Rows are points. Each copy is the shape, with its points in the same order, turned, moved and blurred by noise. Some copies are also mirrored. Which?

Shape (8 x 2):
[[-10 -23]
 [-60 -24]
 [ 27   8]
 [-23 -47]
 [ -8  36]
 [ 41  37]
 [ 10  32]
 [ -5 -21]]
Copy 1:
[[-26  -3]
 [-53  33]
 [ 18 -14]
 [-48  -5]
 [ 25  35]
 [ 58  -5]
 [ 30  16]
 [-20  -3]]
Copy 1 is: only turned
Copy 2 (8 x 2):
[[ 13 -17]
 [ 58  -1]
 [-32   3]
 [ 32 -35]
 [-10  40]
 [-56  26]
 [-25  29]
 [  4 -17]]
Copy 2 is: mirrored
Copy 3 (8 x 2):
[[  4 -29]
 [ 57 -31]
 [-27   5]
 [ 16 -53]
 [  9  28]
 [-40  35]
 [-10  29]
 [  1 -28]]
Copy 3 is: mirrored

Shape:
[[  3  -9 -18]
 [  1  16   7]
 [ 26 -30 -36]
 [-14  16  10]
 [-22   6 -22]
 [-11   8 -46]
 [ 18  26  23]
 [ 30  19  24]]
Copy 1, 8 rows:
[[  5 -16 -15]
 [ -8  13   9]
 [ 31 -20 -39]
 [-12   2  18]
 [-20 -22  -7]
 [-22 -23 -33]
 [ -1  31  15]
 [ 12  40  12]]
Copy 1 is: only turned
Copy 2:
[[ 30  12  -2]
 [ -7  10  -4]
 [ 60  -3 -10]
 [-11  18   4]
 [ 17  39   1]
 [ 32  41 -18]
 [-21 -10 -13]
 [-15 -22 -15]]
Copy 2 is: mirrored
Copy 3, 8 rows:
[[ -7  21 -27]
 [  5  17   5]
 [ -2   2 -59]
 [ -8  26  11]
 [-10  47 -18]
 [  1  47 -39]
 [ 20   3  20]
 [ 23 -11  15]]
Copy 3 is: only turned

Shape (12 x 6):
[[ -9 -21  -7   2   5   3]
 [ 16  14  -1 -23 -18  -3]
 [  8  17   7 -11 -19 -26]
 [-15 -27 -12  14 -18  13]
 [-30  37   4  13 -12  41]
 [ 26 -31  -9   0  14 -16]
 [ -9  -3  16 -18 -17  22]
 [ 11 -33 -24  -6   5  -5]
 [ -2 -11  10  15  -4   7]
 [-16 -11  -1   1 -20  18]
 [ 17  17   6 -10 -24  18]
 [  9 -26 -11 -10  13 -27]]
Copy 1 (12 x 6):
[[-11  -3 -12 -11 -14  -4]
 [ 35  18  -2 -11  -7  -8]
 [ 25  25   3   4 -12 -32]
 [ -3 -19 -29   0 -26   0]
 [ 14  34 -19  32 -36  40]
 [ -4 -18   7 -18  14 -20]
 [ 21  12   0 -13 -37   9]
 [ -6 -14 -18 -26   5 -14]
 [  0  -9   4   8 -23   4]
 [  7  -2 -20  -1 -34   9]
 [ 39  12  -3   0 -13  12]
 [-12   2  -2 -21   4 -31]]
Copy 1 is: only turned
Copy 2, 12 rows:
[[ 15 -18   0   0  -3   0]
 [-23  15 -15 -32  12 -10]
 [-18  23   4 -25  -3 -14]
 [  6  -9 -15  12 -27   7]
 [-47 -17  -1  12   9  50]
 [ 24  -7  -9  -6   4 -43]
 [-20 -20  -5 -28  -2  10]
 [ 28 -12 -22  -9   1 -19]
 [-14 -15  -2   7 -11  -8]
 [ -9 -10 -12  -7 -17  17]
 [-37  -3 -22 -18   9  -4]
 [ 32   3   2 -14   5 -28]]
Copy 2 is: mirrored
Copy 3, 12 rows:
[[ -1  -6  -3   4  12  22]
 [  9  13  -9  -1 -27 -10]
 [  0   3  -8   0  -8 -31]
 [  2 -24 -15  16   4  26]
 [-28   4  18  60 -27  14]
 [ 32   5  -7 -16  25  10]
 [ -4  -8   8   6 -32  15]
 [ 19   3 -20 -12  15  25]
 [ 12 -12  11  18   6  11]
 [ -4 -17  -7  19 -13  22]
 [ 13  10   1  22 -33  -5]
 [  9   4 -13 -24  23   5]]
Copy 3 is: only turned
Copy 4:
[[  8   1  -1  14  21   6]
 [-11 -11  -4   1 -28   6]
 [  2   8   1  -9 -33 -10]
 [ 26   6 -18  21  15  18]
 [-21  42 -43   4   4  38]
 [ 10 -14  22  36   4 -15]
 [ -9   3  -2  -3  -4  35]
 [ 10 -20   1  28  16  -8]
 [  8  22   5  21   3  17]
 [ 11   4 -15   7   8  26]
 [-13  -1 -11  12 -29  25]
 [  7 -15  17  14  11 -22]]
Copy 4 is: mirrored

Shape, 11 rows:
[[  2 -14 -15   4   7 -21 -10  27]
 [ -1  31   8 -15 -23  27  21 -21]
 [-30  -1   7   9  -5 -10  -9  13]
 [-29 -18   1   8   0  17 -19 -27]
 [-18 -20  -6  24 -29  -2  -1  21]
 [  5  16  23  10 -14  25  21 -20]
 [-17 -24  16   8  20   4  11  32]
 [ 30  24  30   5 -44  31   6 -17]
 [-15 -26  27  -7   4 -28   6  17]
 [  3 -13   7  40  -2 -25  27  19]
 [-18 -18 -10  -6 -20  21   7 -23]]
Copy 1 (11 x 8):
[[  6  -2 -23   4  11  -1  18  30]
 [-13  29  27 -10  -4  20  -5 -34]
 [-13 -13  13  12  14   9  18  22]
 [ -3 -27  13  31  21  10  -9 -18]
 [-20 -27  -7   6  -4   8  34   7]
 [  0  19  29  12 -13  12  10 -32]
 [ 30 -17  14   5   6  17  33  22]
 [-12  24  24  -2 -46  -8  -2 -38]
 [ 15  -9  19   2  25 -17  37  24]
 [  4  11  -5  26  -2   4  60  13]
 [ -7 -18   7  -1  20  14   6 -36]]
Copy 1 is: only turned
Copy 2, 11 rows:
[[  4 -12 -10  24  14   2 -16  28]
 [ 12  28  -3 -16 -22   7  11 -38]
 [-10  -9  -5  30 -21  -5 -10   4]
 [-26 -18 -12  30  -3  11  13 -32]
 [ 14  -3   5  52  -9   5   1   5]
 [ 22  -4  -2 -10 -26   5  22 -33]
 [ -8 -23  13  15 -14  11  13  31]
 [ 50   3   0  -9 -27  25   0 -48]
 [-11 -27  28  13  -8  -9 -17  15]
 [ 31 -22   6  23  -7 -27  14  22]
 [-10  10   7  24   8  12  17 -34]]
Copy 2 is: mirrored
Copy 3:
[[-11 -14  15 -20 -20 -20  19  25]
 [ -7  38 -10  -1   1  -3 -11 -43]
 [-24  -4  -6   8 -27 -37  11   6]
 [-30 -30 -28  10  -5 -18  -1 -20]
 [-15  -8  -1   3 -53  -9   7  -2]
 [  2  25  -9  24   2   8  -2 -30]
 [  3  -4 -20   7 -16 -11  16  34]
 [ 13  28  12  20 -13   9 -26 -48]
 [ 18  -7  -9   5 -18 -41  22  15]
 [  0  -3  15  16 -36   4  48  11]
 [ -9  -6 -33  -7 -15  -5   7 -36]]
Copy 3 is: mirrored

Shape:
[[ 18  -1  -9  17   1   8 -27   6   9  27  -9]
 [ 27  16   9   4  14  -4  14  -7  23  35   1]
 [-18 -21  18   8  -8  31  16  14 -16 -25   0]
 [ 25  -4 -10 -20   9  15 -10 -19   9  13 -19]
 [  8   4 -12  -1  -5   1  16  18 -14 -24  23]
 [-39  27  35  -6  20   9 -31  -2 -24 -34   8]
 [ -3  -3  -1  11 -11  19   8   4 -47 -18   0]
 [-21 -11  -7 -10  19   4   1  11 -20   2  -3]
 [-25  17  10  -4  12  28 -22   3  -8 -40  -9]
 [ 21 -19 -12  13  14  -6  -9 -27  25  18  10]
 [-36  15 -13   1 -24  21  20   4 -18 -14  22]
 [ 15  14 -15  23  26 -14   5 -14  26  13 -22]
 [ 13   2  -1   1 -14 -31  -4 -16  20  17 -17]
 [ 18  -9 -10  -3  -1  -6 -11  12  24  15 -11]]
Copy 1, 14 rows:
[[  3 -16  -9  26  -7  10 -12  24  10 -26 -14]
 [  6 -15   2  33 -13   3  34   0 -10 -19 -13]
 [ -9   7  26 -28 -23   8 -21 -14  24  13 -24]
 [  0   7 -17  -3  -1   1  12   9   3 -40 -10]
 [  3  16  -6  -1  -4   3  -6  -9  11  35  -7]
 [-42  33  37   4   4  19 -44 -24 -17  -2   2]
 [-15  18 -11 -16 -34  11 -31 -10   7  18 -22]
 [-27 -10  -2 -13   8   2 -16  -9  -2   4 -22]
 [-34  36  25  -1   5   6 -34 -13  18  -9  -6]
 [ 23 -27 -12  16  -3   1   3 -12   4 -32   8]
 [-36   5   6 -13 -29  -1 -12  -6  22  34  16]
 [  2 -13  -9  41  -3 -27   7 -14   5 -28 -17]
 [ 15 -10   1  16 -14 -31   1  15 -19 -21   2]
 [ 14 -13   0  12   8 -10   4  23   7 -16 -13]]
Copy 1 is: mirrored
Copy 2 (14 x 11):
[[ 10  10   2 -26  17  18   4  16  11  35  16]
 [-12   3 -15 -17  37 -14  19  -7  -6  43  15]
 [  3 -31  22  11 -11   3  17   0  18 -14  -9]
 [  5   0 -20   7  15  12   7  11  -3  49 -15]
 [  6 -19   0 -15 -20 -14  17   3 -24  -8   1]
 [-41   5  27  25  10  31   7  23 -20 -33 -12]
 [  6 -37   9   4 -17  25   1  -6  -8 -11   8]
 [-17 -23  -2 -14   0   6  -5  19   3   2 -19]
 [-17   7   3  17  -4  35  23  16  -3 -22 -17]
 [  5   3 -23  -3  22 -12   2  36   6  41  24]
 [-29 -23  12   0 -46   0  23  -1  -4  -2   8]
 [ -8  20 -40 -18  26  -2   2  -3  13  22  17]
 [ -4  22  -6  -2   8 -16 -23  -5   1  38  15]
 [ 12  16  -2 -19   9 -11   1  12   5  33  -8]]
Copy 2 is: mirrored
Copy 3, 14 rows:
[[ 21  18  12   4 -12  10  20  -8 -20  -4 -10]
 [ 45   2  -5   3  -6  -6  10  -4  -7 -17  27]
 [-21 -24  11 -31  36  14  23 -13   2 -16  -4]
 [ 11   8  14  -4 -30 -17  10 -31  -5 -24   8]
 [-27   0  -6  -9   8  35   2   6   6 -26  17]
 [-29  25  23   1  60  -7 -11 -13  28   4   9]
 [-41  -4  -7   5  24  19  24 -22  -9 -20  -5]
 [-23   6   4  -8   8 -11   9   8   6  -6 -11]
 [-27  24  32  -8  33   7   7 -23  31  -7   2]
 [ 24 -21   9  16 -30   2  -6 -14 -12   5   8]
 [-30   2 -29 -26  21  30   8 -13  21   8  12]
 [ 41   2   1  28 -16  -4  12  -6  26 -18  -3]
 [ 37   8 -17   8  -8   7 -29 -20  -4 -17 -14]
 [ 26  10  12 -10 -18  16  -5   1  -7 -21 -12]]
Copy 3 is: mirrored
Copy 4, 14 rows:
[[  1   6  14  26   8  22   3  16 -15   3  -1]
 [ 12  22  22   5  18  16  32   1  12  -7   0]
 [-35 -28  10 -23 -30  14  -8  -9   9  -2  15]
 [ 15   4  28  13  14  23  -9 -24  -1  14   0]
 [-12  -5 -29 -29  -3   8  -2  -8  14  -2  13]
 [-49   3  23 -55   4  -6 -25  10 -35 -19   5]
 [-30  -5 -12 -12 -30   2  -7 -23 -11   0  23]
 [-25   5  12   4  -2  -2 -25 -11  14 -21   7]
 [-33  -3  16 -40 -10  18 -29  -7 -28  -1 -12]
 [ 12 -20  16  27  34   9  17  -3   1  -6  -2]
 [-45 -11 -16 -23 -22 -13  -2   0  16  22  -9]
 [ 22   8  11   9  14  15  23  -7  -5 -22 -37]
 [ 38   0  19   8   2 -11  13   7   0  -2  -4]
 [ 25  -3  13  13   9  23  -1  14  14   0   0]]
Copy 4 is: mirrored
